Each row of a before or after table is a point. The points were changed in one or more steps. Then noise was added and the rows were shuffled. The steps act on columns, c1 being the first. What was done? A step turns or swaps two columns, mirrors them in a line or flattens them onto one, adds a multiple of one to another, or multiplies or shifts one. Angles are multiples of 10 degrees, from the lower column toward the higher: turns from -170 to 170, lines from 10 to 170 but not 90. Use the fewest steps. Two steps may share a column if one is a turn and the other turns, adds or multiplies; they go together, in the order done. Otherwise the lowest column goes first.

Before, 9 rows:
[[-45  20]
 [ 24 -46]
 [-37 -32]
 [ 10   0]
 [ 14  34]
 [-15  35]
 [-33 -30]
 [-60  39]
 [-18  23]]
After (9 x 2):
[[-45  25]
 [-31 -39]
 [ 24 -20]
 [-29 -35]
 [ 37 -60]
 [ 35 -15]
 [  2  10]
 [ 19 -45]
 [ 34  15]]
Steps: swap c1 and c2

Before, 11 rows:
[[ 21  16 -11   2 -15  14]
 [ -2   6   1   3  28  26]
 [ 23  -3   0  30  10   4]
 [ -2 -23 -13 -20  -9  -1]
 [ 19   6 -28 -10  -4 -15]
 [-26   1  10  16  -6   3]
 [ 53  12  39 -30  46   6]
 [-12   8  13  16  -8 -18]
 [ -1 -36  13 -12   4  13]
 [-14   4 -32  29 -40  13]
 [ -7 -26  12  17  -6  28]]
After, 11 rows:
[[  8   6  37  10  11  -5]
 [-17  15  -7  -6 -12  12]
 [ 58  41  -7  -8  -7 -31]
 [-32  10   0   6   3   1]
 [ 21 -28 -11  -4 -14   8]
 [-29 -32  -9 -14  23  23]
 [ 15 -19  21  17  -1   6]
 [ -2   2  -6  -1  15 -27]
 [-16   8  28  -8  27  -6]
 [ 16  -7 -18 -15  19   4]
 [ -3  -1   1 -36   2 -11]]
Steps: mirror c1 and c4 in the line at 160 degrees; turn c2 and c3 by -80 degrees; multiply c5 by 0.7; turn c5 and c6 by -110 degrees

Before (10 x 11):
[[  8 -12 -11  11  -8 -12  22  -1   3  27  -8]
 [  3  -4  13   6   5   4   5   0  10  -2   5]
 [  2  -8  15  -3  -3   0 -24  -9  -8   5  -6]
 [ -5  -9  -5  -9  -4  -4  -6  -1  13   1   4]
 [ -6  -8  -9   9  -8  -5 -14   4   8   7   7]
 [ 11  -7   6  -3  -4 -16  -2  10  10   2  -1]
 [  4 -10  -8   1   1   7  -4   4  -5   1   8]
 [  5   5  -7   3   9  10  -5  10   4   4   2]
 [-11  -8   9   1  -2  12  -5   6 -12   7   0]
 [ 16  -4   5 -12 -11  11  12   0   2  15  12]]
After (10 x 11):
[[  4  -4  12   8   4   4  12 -19   9  -1   7]
 [ 11  -8   5   0  -5 -16  -6 -10   9   0   2]
 [ -6  -9  -5  -9  -3  -3 -15 -23  11   0   5]
 [ 16  -4   6 -10 -11  12  30 -23   0   5  13]
 [  7 -11 -12  11  -8 -11  55 -22   4  12  -8]
 [ -7 -10 -10   8  -8  -5 -36 -15   6   5   9]
 [-13  -7   8   1  -2  12 -12 -14 -12   3  -3]
 [  3   5  -7   4   9  11 -12  -9   4   1   3]
 [  3 -12  -8   0   2   7 -11 -16  -6   0   8]
 [  2  -9  14  -4  -3   0 -61 -28  -6   2  -8]]
Steps: multiply c7 by 2.5; shift c8 by -20; turn c9 and c11 by 10 degrees; multiply c10 by 0.4
